Every row gives one point. Before rounding, the points of a table are all equally far from one centre. They may lie mostly on one side of it. Where is the centre, to within rounding?

Points (10 x 3):
+0.54 -2.53 +1.87
-1.28 -1.95 +1.27
-0.57 -2.69 +1.02
-0.83 -1.86 -0.41
-0.72 -2.55 +1.28
+0.26 -2.88 +0.60
-0.96 -2.38 +0.42
+0.65 -2.84 +0.64
-0.64 -1.62 +2.31
-1.15 -2.24 +0.75
Centre: +0.24 -1.09 +0.82

Points (10 x 6):
-0.49 +0.19 -1.16 -1.12 -0.47 -2.49
-1.08 -0.78 +2.21 +1.28 -2.24 +1.21
+2.85 +0.90 +2.71 -1.08 -1.84 +0.20
-1.57 +0.59 -1.05 -0.17 -1.98 -0.67
-0.14 -2.36 +0.63 +1.71 +1.29 -2.31
+0.93 -1.57 +1.01 +0.93 -2.35 -2.18
-0.85 -2.70 +1.02 +0.13 -1.64 -1.22
+1.59 -1.21 -1.35 -1.77 -2.93 +1.15
+1.34 -0.90 -0.88 -0.39 -0.95 -3.13
+4.05 +1.10 -0.21 +0.65 -1.60 +2.62
Centre: +1.27 -0.46 +0.11 +0.30 +0.31 +0.68

Points (12 x 9):
+1.06 +2.51 +1.76 -0.22 -0.70 +3.21 -0.71 -1.52 -0.07
+1.77 +2.84 +0.85 +0.20 -1.19 +1.94 +1.41 -1.26 -1.52
-0.10 +2.79 +1.77 -1.93 -0.02 +2.14 +0.14 -1.01 +1.10
+0.48 +2.55 +1.12 -1.09 +0.06 +3.50 +0.42 -1.08 -0.45
+0.99 +2.18 +1.55 +0.05 +1.81 +2.82 +2.02 -1.82 +0.86
+1.94 +1.87 -0.21 +0.40 +0.36 +2.05 +0.13 -2.52 -1.48
+1.39 +2.82 +1.59 -0.33 +0.24 +3.22 +0.41 -1.01 -0.91
+2.27 +2.22 +2.19 -0.23 +0.04 +2.56 +1.48 -1.90 -0.40
+1.93 +0.88 +2.03 -1.58 -0.03 +1.59 +0.07 -2.49 +0.04
+1.47 +2.58 +1.21 -0.70 -0.32 +2.85 +0.36 -0.75 -1.48
+2.26 +1.65 +1.78 -1.80 -0.23 +1.56 +0.46 -2.10 -0.36
+1.20 +2.14 +1.34 -0.48 +0.91 +3.80 +1.12 -0.20 -0.32
Centre: +1.03 +1.29 +0.44 +0.29 +0.04 +1.11 +0.59 -0.57 +0.79

Points (16 x 12):
-0.61 +1.91 -0.19 +1.68 -0.37 +1.49 +1.58 +0.57 -1.04 +3.56 +0.95 +2.26
-2.70 +0.95 +0.34 +1.25 -2.54 -0.78 -2.55 -0.40 -0.18 +2.68 +0.62 +1.83
-0.49 +1.73 +0.89 +0.78 +2.32 -0.24 -0.53 +0.27 -1.00 +3.54 -0.19 +2.38
-1.91 +2.91 +0.42 +0.13 +1.01 +1.65 -2.53 +0.38 -1.05 +3.09 -0.15 +2.25
-0.01 +2.10 +1.17 +0.86 +0.28 +1.08 -0.72 -1.51 +0.75 +2.52 +1.65 +2.16
-2.92 +1.55 +0.90 +0.61 +1.36 +0.44 -2.44 +1.19 -3.11 +2.05 +0.21 +0.53
-2.75 +2.45 +1.70 -0.87 -0.81 +1.04 -2.39 -0.59 -1.00 +2.64 +0.26 +0.89
-1.75 +4.03 -0.37 +1.10 +0.47 +0.15 -1.37 -0.56 +0.02 +3.26 -0.79 +2.01
-1.28 +2.17 +1.29 -1.14 +1.54 +1.35 +0.74 +0.07 -2.54 +1.54 -1.74 +0.77
-1.08 +1.61 -0.37 -0.20 +0.01 +0.02 -0.53 +3.15 -1.71 +2.62 +1.54 -1.38
-1.00 +1.28 +0.72 -0.08 +0.64 +1.29 +0.32 -0.48 -0.88 +2.43 +2.66 +2.59
-0.46 +1.56 +0.97 +1.56 +2.20 +2.25 -0.74 +1.22 -1.57 +1.17 +2.00 +0.26
-1.01 +3.12 +1.95 +0.04 +1.76 +0.81 +0.14 +1.89 -2.16 +2.73 -0.12 +1.05
-1.48 +1.28 -0.11 +2.52 +2.33 -0.03 +1.18 +0.17 -0.23 +2.64 -0.48 +0.95
-2.11 +1.64 +1.65 -0.45 +0.43 +0.42 -2.52 +0.13 -1.89 +3.41 -0.26 +1.31
-2.75 +0.26 -0.53 -1.83 +0.84 +0.81 -0.32 +0.71 -0.55 +2.83 -0.95 +0.45
Centre: -0.95 +1.56 +0.12 +0.63 -0.50 +0.02 -0.56 +0.94 -0.66 +0.43 -0.14 +1.08

Points (21 x 18):
+1.91 +0.50 +2.79 -1.02 +0.09 +0.95 +2.31 +0.07 +1.07 -2.50 +0.88 +0.97 -0.97 +2.24 -0.24 +0.63 -0.84 +3.34
+1.66 +0.40 +2.80 -1.03 +1.63 +1.05 +2.02 +1.06 +0.09 -1.93 +1.04 -0.45 -1.78 +0.82 -0.28 +1.28 -0.57 +2.51
+2.38 +0.92 +1.64 -1.60 -0.20 +1.74 +1.68 +0.40 -0.51 -3.81 +1.27 -0.58 -0.89 +1.86 -0.72 +0.42 +1.08 +2.34
+1.83 -0.05 +0.66 -1.11 +0.77 +1.12 +2.67 +1.49 -0.87 -3.48 +1.66 -0.65 +0.20 +0.49 -1.79 -1.26 -0.09 +2.01
+1.63 -0.62 +2.22 +0.06 +1.24 +0.32 +2.83 +0.92 -0.18 -3.96 +1.58 +1.23 -0.16 +1.68 -0.28 +0.02 -0.01 +1.93
+2.46 +1.05 +1.46 -0.92 +0.96 +1.64 +3.27 +0.50 -0.25 -2.95 +0.81 +1.42 -0.19 +0.68 +0.15 +0.88 -0.25 +3.77
+1.47 -1.17 +1.04 -0.25 +0.69 +1.28 +3.34 -0.67 -0.83 -1.83 +2.36 -0.42 -1.52 -0.53 -1.43 +1.32 +0.73 +2.89
+1.35 +0.42 +1.42 -2.41 +1.69 +2.98 +2.49 +1.18 -0.31 -1.29 +1.03 -1.36 -0.60 +2.01 -0.19 +0.02 -0.01 +2.88
+2.46 -0.77 +1.77 -0.99 +1.87 +0.69 +2.51 +1.28 -1.38 -1.68 +1.40 +1.90 -1.50 +2.71 +0.49 +0.05 +0.94 +3.97
+3.02 +0.03 +1.47 -0.89 +1.65 +1.00 +2.56 -0.42 -1.22 -2.51 +1.50 -1.37 +0.98 +0.27 -0.96 -0.76 +0.36 +2.22
+2.21 +0.60 +1.11 -0.85 +1.75 +1.48 +2.54 -0.22 +0.28 -2.28 +1.72 +0.14 -0.12 +1.59 -0.49 -0.57 -0.98 +4.31
+3.91 +0.64 +2.16 -1.91 +0.36 +0.43 +2.56 +0.95 -0.74 -1.86 +1.12 +0.72 -2.69 +1.32 +0.04 -0.82 -0.30 +1.78
+2.29 +0.55 +0.68 -0.90 +0.44 +2.23 +2.05 -0.67 +0.53 -2.62 +2.19 -0.28 +0.73 +0.44 +0.04 +0.77 -1.25 +2.94
+3.42 +0.62 +0.84 -2.31 +0.03 -0.03 +1.98 +0.09 -0.96 -2.93 +2.23 -0.10 -1.10 +0.60 -0.83 -0.50 -0.04 +3.34
+1.06 -0.26 +1.69 -1.59 +1.63 -0.45 +1.57 +0.25 -1.86 -3.60 +1.50 -0.44 +0.00 +2.09 -1.49 -0.95 -0.24 +2.17
+2.62 +0.07 +0.41 -1.83 +0.87 +3.32 +2.68 -0.74 -0.91 -1.11 +1.64 -0.96 +0.00 -0.03 -0.92 -1.03 -0.85 +2.76
+3.01 +1.44 +0.38 -0.65 +0.14 +2.54 +3.11 +0.79 +0.41 -1.60 +1.49 -0.32 -0.08 +2.41 -0.50 +0.66 -0.88 +2.28
+2.42 -0.68 -0.05 -1.20 +1.80 +0.10 +1.66 -1.52 -0.50 -2.91 +1.92 -0.62 +0.23 +2.05 +1.03 +1.52 +1.42 +3.18
+1.80 +0.62 +2.07 -0.50 +1.42 +1.34 +2.94 +0.05 +0.45 -2.18 +2.12 -1.07 -0.61 +0.36 -0.49 -0.52 -0.96 +1.13
+0.89 +0.56 +0.75 -0.61 +1.57 +1.26 +2.38 +0.71 +1.17 -2.68 +1.84 -0.99 -1.58 -0.16 +0.02 -0.89 +0.17 +2.41
+2.11 -0.12 +1.34 -1.47 +0.96 +0.73 +2.77 -0.96 +0.00 -0.99 +2.26 +0.48 -1.31 +1.13 -1.97 +1.17 -0.31 +4.05
Centre: +1.16 -0.54 -0.10 -1.09 +0.17 +0.58 +1.83 -0.34 -0.90 -0.77 +0.24 +0.78 -0.57 +1.34 +0.23 -0.20 +0.26 +1.51

Points (30 x 24):
+1.51 +0.05 -2.89 +1.54 +1.95 -1.46 +2.08 +0.54 +2.46 +0.01 +1.74 +2.09 +2.67 +1.26 +0.33 -0.70 +0.19 -1.06 +1.22 +1.19 -0.61 +1.11 +0.68 -0.55
+0.63 -2.06 -1.77 -0.26 -0.50 -2.82 +1.00 -0.75 +0.74 -1.52 +1.64 +1.67 +1.06 +1.98 +3.13 +0.56 +1.24 -1.38 +1.92 -0.58 +1.64 -2.08 +2.74 +0.85
+2.53 -1.10 -1.26 +2.71 +0.72 -2.07 +1.02 -0.49 +1.07 -2.09 +0.60 -0.33 +1.42 +1.71 +1.65 +0.50 +0.53 -2.20 +2.13 -1.18 +1.43 +2.32 +0.44 +0.08
+1.94 -1.29 -2.93 +1.12 +1.55 -3.77 +0.95 -0.64 +2.67 -0.13 +2.59 -0.44 +1.78 +1.72 +0.14 -0.15 +1.08 +0.41 +1.07 +0.64 +1.15 -0.39 +0.95 -0.83
+1.81 -0.54 -1.94 -0.35 +0.37 -2.99 -0.08 -0.60 +2.48 -1.62 +2.13 -0.43 +1.94 +0.78 +2.96 -0.83 +0.38 +0.22 +1.17 -0.65 +0.64 -0.69 +1.71 -1.52
+0.16 -1.18 -2.81 +1.94 +0.77 -2.97 +1.04 -0.71 +2.14 -0.57 +1.06 +0.53 +1.22 +1.21 +3.58 -0.04 +1.76 -0.94 +2.30 -1.25 +1.79 -0.39 +1.97 +0.05
+2.42 -2.53 -0.84 +0.95 +0.29 -3.01 +3.06 +0.81 +2.15 -1.68 +1.28 -1.46 +2.05 +0.85 +1.38 -0.79 +1.84 -0.40 +0.24 +0.76 +2.08 +0.82 -1.69 +0.20
+0.84 -0.49 -2.48 +0.11 +2.39 -2.08 +0.99 -0.80 +3.61 -0.06 +0.10 +0.99 +1.16 +0.32 +2.29 -0.85 +2.78 -0.97 +1.72 -1.63 +1.09 -0.04 +2.64 +1.70
+2.12 -3.09 -0.85 +0.72 +0.42 -2.64 +0.24 -0.61 +1.26 +0.01 -0.66 +2.74 +1.87 -0.80 +3.10 -0.65 +0.69 -0.71 +2.15 +0.22 +0.02 -1.09 +2.33 +0.83
+0.85 -2.26 -1.26 +1.15 +1.48 -2.12 +1.53 -2.11 +1.34 -1.73 +0.06 -0.54 +0.66 -0.37 +1.04 -0.30 +1.86 -1.25 +2.39 +1.08 +2.37 -0.93 +1.73 -0.34
-0.77 +0.52 +0.10 +1.56 -0.60 -2.96 +1.86 -0.43 +1.50 +0.09 +1.56 +0.09 -0.32 +2.01 +1.36 -1.44 +1.65 -1.36 +2.66 +1.81 +0.55 -0.62 +2.30 +0.08
+1.48 -0.02 -2.04 +1.16 -0.36 -2.17 +1.27 -2.64 +1.94 -0.66 +0.18 +0.43 +2.95 +0.43 +3.15 -1.13 +1.36 -0.79 +1.06 +0.57 +2.09 -0.19 +0.20 -0.53
+1.46 -1.76 -1.10 +0.84 -0.09 -3.00 +1.10 -1.24 +1.42 -0.02 +2.22 +0.13 +1.13 +0.98 +2.66 -1.71 -0.11 -0.68 +1.83 +0.50 +2.49 +1.91 +0.45 +0.72
+1.95 -1.73 -1.69 +1.64 +0.41 -4.17 -0.23 -1.33 +2.58 -0.24 +0.75 +0.75 +1.07 +0.78 +2.48 -1.86 +0.58 -0.35 +2.39 -0.93 +1.20 -0.10 +0.68 +0.70
+0.89 -0.77 -2.85 +1.20 +1.71 -3.34 +0.76 +0.87 +2.86 -1.85 -0.62 -0.96 +2.19 +0.85 +1.88 +0.27 +0.76 +0.25 +3.00 -0.30 +2.15 -0.95 -0.10 +0.73
+1.07 -0.87 -0.92 -0.56 +0.87 -1.15 +0.45 +0.73 +3.33 -1.17 +1.64 +0.31 +0.30 +2.52 +2.52 +0.47 +0.94 -1.66 +3.23 +0.07 +3.12 -1.64 +0.86 -0.18
+0.48 -3.43 -2.90 +0.82 -0.41 -1.42 +0.52 +0.69 +1.77 -2.40 +1.64 +0.42 +2.62 +0.65 +1.73 +1.13 +1.32 -1.42 +2.09 -0.28 +1.24 +0.44 -0.29 -0.10
+0.74 -0.70 -3.19 +1.66 +2.25 -1.15 +2.11 -0.47 +2.68 -1.63 +1.06 +0.90 +1.27 +1.44 +2.98 -1.16 +1.27 -0.27 +0.46 +0.51 +3.29 -0.44 +1.20 -0.36
+1.53 -1.87 -2.74 +2.04 +1.51 -1.43 +2.55 -0.54 +2.21 -0.28 +0.87 +0.91 +1.60 +1.86 +1.48 -1.97 +1.40 -2.13 +0.70 -0.82 +2.50 +0.26 +1.91 +0.49
+1.25 -0.98 -1.29 +2.61 +0.23 -3.77 +1.74 +0.36 +2.93 -1.62 +0.94 +0.25 +0.86 +0.73 +1.11 -2.11 -0.64 -0.44 +1.28 +0.62 +1.73 -1.20 +0.99 -0.69
+1.66 -1.80 -0.66 +0.16 +1.60 -2.41 +0.80 -0.54 +2.10 -1.86 +0.84 +1.51 +1.86 -0.17 +2.60 -0.58 -0.22 +0.63 +2.20 +0.86 +3.61 +1.27 +1.65 -0.43
+1.53 -2.10 +0.50 +0.36 +1.83 -2.76 +1.52 -0.41 +2.10 -0.82 +1.10 +0.29 +1.04 +0.67 +3.49 -1.61 +2.00 -0.53 +3.40 -0.32 +2.58 +0.14 +1.05 +0.10
+1.95 +0.66 -2.12 +1.07 +0.83 -2.42 +1.57 +0.00 +1.08 -2.46 +1.95 +1.50 +1.96 +2.48 +2.50 -1.72 +0.08 -1.22 -0.22 -0.67 +2.42 +0.21 +0.07 +0.10
+3.01 -3.45 -0.93 +0.71 +0.12 -2.64 +1.29 -0.62 +3.54 +0.26 +0.92 +0.51 +2.42 +1.07 +1.26 -0.39 +1.57 -1.34 +1.40 +0.04 +0.96 +0.78 +2.46 +0.13
-0.58 -2.12 +0.71 +1.77 +2.28 -3.38 +0.61 -1.61 +2.28 -0.61 +0.65 +1.65 +0.91 -0.08 +1.97 -0.86 +2.10 -1.48 +1.89 -0.33 +0.60 +0.31 +0.93 +0.46
+0.56 -1.22 -1.83 +1.31 +0.59 -2.61 +3.01 +0.02 +2.99 -1.22 +1.13 +1.25 +1.13 +0.68 +2.07 -0.91 +2.26 -1.37 +1.91 -0.95 +2.35 -1.33 +3.12 +1.18
+1.37 -0.80 -1.67 +1.21 +0.79 -2.29 +1.74 -2.38 +3.14 -1.58 +1.08 +1.10 +1.70 +1.83 +2.75 -0.62 +0.98 -1.04 +2.07 -0.20 +2.22 -0.51 +0.60 -0.85
-0.22 -1.57 -0.45 +2.74 +0.73 -1.06 +1.52 -0.87 +2.49 -1.88 +2.11 +0.66 +2.52 +1.15 +1.27 -0.96 +0.15 +0.21 +0.65 -0.22 +3.22 -1.51 +3.27 -1.07
-0.11 -0.53 -2.03 +1.00 +0.76 -2.08 +0.79 -0.65 +2.61 -2.33 +0.26 -1.14 +1.28 +0.54 +3.00 -0.43 +0.51 -0.80 +2.25 +0.46 +3.16 -0.71 +0.81 +0.78
+1.92 -2.22 -0.86 +1.67 +2.68 -0.64 +2.40 -1.31 +3.50 -0.23 +0.04 -1.32 +1.13 +1.53 +2.27 -0.64 +0.63 -1.12 +0.81 -0.24 +1.82 -1.35 +1.45 -0.44
Centre: +1.03 -0.73 +0.11 +0.82 -0.04 -0.26 +0.96 +0.63 +1.04 -0.36 +0.04 +0.99 +0.84 +1.46 +0.56 +0.17 +1.56 +1.64 +0.51 -0.56 +0.82 -0.34 +0.53 +1.01
